Each point is reached from the start by the listed moves, each made once or not at all, plus a little noise. Is the number of moves made odd or even? Then give how often each move was made.

Moves:
(1): [-17  50]
(2): [-61  38]
Start: [ 0 -9]
Points:
[-14  43] => odd (1, 0)
[-63  31] => odd (0, 1)
[ -1 -12] => even (0, 0)

Moves:
(1): [ 28 -27 -41  12 -51  48]
(2): [-36  33 -40 -18   6  16]
(3): [ -2  29  43 -13 -22  38]
(4): [-35 -54   6 -25   7  13]
Start: [ -6  29 -13  15   4   5]
Points:
[-42  62 -53  -3  10  21] => odd (0, 1, 0, 0)
[-14  35 -94   9 -40  70] => even (1, 1, 0, 0)
[-13 -53 -48   1 -40  67] => even (1, 0, 0, 1)

Moves:
(1): [ 15 -15  14 -11 -34  20  16  11  -1   1  21]
(2): [ -1  -3   1  20 -34 -15  20 -42  -3  17  29]
(3): [-29  -3 -40  23  -8  -5  15  24  -1  10 -26]
(4): [-25 -56  55   4  29 -10  12  50 -22 -18  16]
(5): [ -2 -11  35  12 -31   1 -33  34  26  42  23]
(6): [-1 19 -8 -9  2  9  7 -9 11  4 33]
(7): [  8 -14  14 -27  14  25 -11  -2   2  30   0]
(8): [ 51  -3 -69 -20  14  32 -50 -20  -4  11  17]
(9): [  5 -19  -2 -23 -35  25 -27   6  47  -1   9]
Start: [-17  11  -4   1  14   5 -24  22 -16  -6   6]
Points:
[-17 -24 -24 -44 -47  81 -18  48  46  40  41] => odd (1, 0, 1, 0, 0, 1, 1, 0, 1)
[-39 -16   2  13 -11  30 -54  78   7  80   4] => odd (0, 0, 1, 0, 1, 0, 1, 0, 0)
[ 44  -7 -63 -60 -26  79 -89 -44  38  55  97] => odd (0, 1, 0, 0, 0, 1, 1, 1, 1)
[-31 -69 102  23 -50  -4  -7  73 -19  37  96] => even (1, 1, 0, 1, 1, 0, 0, 0, 0)
[  17   -5 -111  -61    6   91  -89   19   37   51   40] => odd (0, 0, 1, 0, 0, 1, 1, 1, 1)

Moves:
(1): [  2  58 -27  17  13  19  -4  17  -4  26  -5  -7  12 -22]
(2): [ 14  12  25 -30  22  12 -13   0 -34   3   9  -2 -15 -13]
(3): [-38  23 -27  26  -7 -50  -8  25 -16   5  -5 -17  -6   3]
(4): [-20 -12  -8 -10 -12  -9  12   3 -22  -1  14  26   7  -8]
(5): [ 26 -11  31   9   9   8   0 -11 -17 -17  -5   3 -15 -11]
(6): [  4 -15   1  11  23  15  -7   1   4   2  -7  17  22  -4]
(7): [ -7 -11  44   2  -1   9  -1  -9  10 -22  30 -28   6  -5]
(8): [ 46  36 -34   6  -8   6 -26   8 -16  -1  14  10   9   7]
(9): [ 28   2 -10 -10  40  -6  14  -6   7 -15  14   4 -16  -7]
(10): [  3  -3  35  -2   1 -30  27   3   7  13  -3  17  22  15]
(11): [-11 -10  -6 -13  -4  19  35  10   3  -4 -23 -25  -3  39]
(12): [ 16   1 -21  22 -16   3  -8  34  -9  25  -3   3 -20 -14]
Start: [ 24   3  -5  -7  15  30  -5  -4  -9 -23  22  -1  -8  12]
Points:
[ 38   7 -21 -14  49   9  29  53 -97 -28  23  -9 -76   0] => odd (0, 1, 1, 1, 1, 0, 0, 0, 1, 0, 1, 1)
[ 57  44  50  12  60  57 -10  39 -34  21  42  -3  21 -32] => even (1, 1, 0, 0, 0, 1, 1, 0, 0, 1, 0, 1)
[ 76  30   4  20  57  82  31  34 -20 -30  30 -50 -44  -9] => even (1, 0, 0, 0, 1, 0, 1, 0, 1, 0, 1, 1)
[ 48  35  45   1  54  76  25  53 -33  20  23 -28  17   7] => odd (1, 1, 0, 0, 0, 1, 1, 0, 0, 1, 1, 1)
[ 62  94 -22  43  76  -6 -12  37 -19 -15  60  -7  39  -1] => odd (1, 0, 1, 0, 0, 1, 1, 1, 1, 1, 0, 0)
[121   5  49 -34  47  42  36  30 -80 -40  67   6 -34  14] => odd (0, 1, 0, 1, 1, 0, 1, 1, 1, 1, 1, 1)

Moves:
(1): [ -8  -5  -5  17 -10  -9  -2   3 -20  16  -9  13   6 -22  -6  11   9   9
   2]
(2): [-20  -3 -23  20  17  19  -1 -33  -1  13  11 -29 -13   1   1  -7   8  -3
 -22]
(3): [  1  -2   8  -7  -6   2  -1  -1 -16   5 -15  -7  -7 -26   8   6 -14   0
   3]
(4): [  9  11  -4  -9  -1 -15 -26  -8  -3  12 -23 -16  -6  18  -4  31   0  -8
   6]
(5): [ -7   6   4  17   5 -19  12   6  12 -13  28   2  17  10 -12  -3   8 -24
  -6]
(6): [ 10  -9 -22 -15 -10  -4   3 -18 -15 -14   7 -16  13   5  -2   2  -2  -7
 -19]
(7): [ 13  14  19 -23 -39 -20 -13   2 -15   7  19  30 -19  18 -34  10 -20  -9
   0]
(8): [  5  10 -11 -23 -14   1   5   1  -1 -25   3 -10   1  -4 -20 -20   6 -16
  22]
(9): [  9   9  27  -4 -20  -3 -15  -1 -27 -14  -7  27 -18  -8  -6  26 -10   2
 -10]
(10): [  0   1  21 -23  12  10   5 -13  13 -19  16 -19   9  11  -1   7   4  -8
   7]
(11): [  4 -27  -9  19 -16   2   4  19  14 -20   1  -4  -4 -25  -6   5   1  -9
 -13]
(12): [ -4 -28   4   0  -2 -16 -12   1  -8 -10  -2  13  -1   8   8  -9 -14   6
  -3]
(13): [ -5  11   1   2  -7   0  -1   2  20 -20   7  -6  22   4 -15  -6  -4  -1
  -6]
(14): [-40   1  12  24  -4  13  32 -11  -1 -10  -2   6   4   0   9  12 -12  -9
  10]
(15): [ -9   1 -22  62 -33   2  -1  29 -14  24  24  24   9  19  -3 -35  -1 -21
   4]
(16): [ -5  -2  22  -9  -3  -5  -6  19 -10  -4 -22   7   0  -4 -13  -5  12   5
 -20]
(17): [ -3  13  -9 -17  -9  -5   2  16  22 -15  26  -1   7 -12  20  26   0  12
  -5]
(18): [ -2 -26  -5  -2  11  18   0 -33   5  26 -15   1  -8 -20  35   0   3   2
 -20]
Start: [-11 -10  16  -4   0  -6 -12  -3  15  -1  -1 -12   3  17 -12   4  15  10
 -14]
Points:
[-21 -12  -1  39 -54   5   1  49  68 -54  74 -23  46  11 -17   1  13 -18
 -30] => odd (0, 0, 0, 0, 0, 0, 0, 0, 0, 1, 1, 0, 1, 0, 1, 0, 1, 0)
[  -5  -15   10   15 -121  -72  -66   -3  -44    2   42   53   18    5
  -20   59  -29  -29  -65] => even (1, 0, 1, 1, 1, 1, 1, 0, 1, 0, 0, 1, 1, 0, 1, 0, 1, 1)
[-41  18 -33  78 -86 -33 -34  29  18 -45  61 -16  26  -3 -62  30  35 -50
 -42] => even (1, 1, 0, 1, 1, 0, 0, 1, 1, 0, 1, 0, 1, 0, 1, 0, 1, 0)
[-43  -5 -23  71 -31  16 -17  -9   5  20  28 -29  14  13 -23 -38   1 -17
 -36] => even (0, 1, 1, 0, 0, 0, 0, 0, 0, 0, 0, 0, 1, 0, 1, 0, 0, 0)
[-86 -83 -53 105 -42   1  28 -26  26 -23  79 -16  28   2  36  -5   4 -45
 -90] => odd (0, 1, 0, 0, 1, 1, 0, 0, 0, 0, 1, 1, 0, 1, 1, 0, 1, 1)
[-56  20  37 -34 -14  -3  43  -5  42 -80  56 -46  34  -1  -6  32   6 -36
  15] => even (0, 0, 1, 0, 1, 0, 0, 1, 0, 1, 0, 0, 0, 1, 0, 0, 1, 0)
[-40 -47   5  -4 -31 -14  14 -28  18 -52 -24 -39  20   0 -25  27  30 -55
 -55] => even (0, 0, 0, 1, 1, 1, 0, 1, 0, 0, 1, 0, 0, 1, 0, 1, 0, 1)
[-68 -47  35 -17 -75 -20  -3 -16  -2 -71  40 -28  21 -25 -44  53 -21  -5
 -80] => even (1, 1, 1, 0, 0, 1, 1, 0, 0, 1, 1, 1, 1, 1, 0, 1, 1, 0)
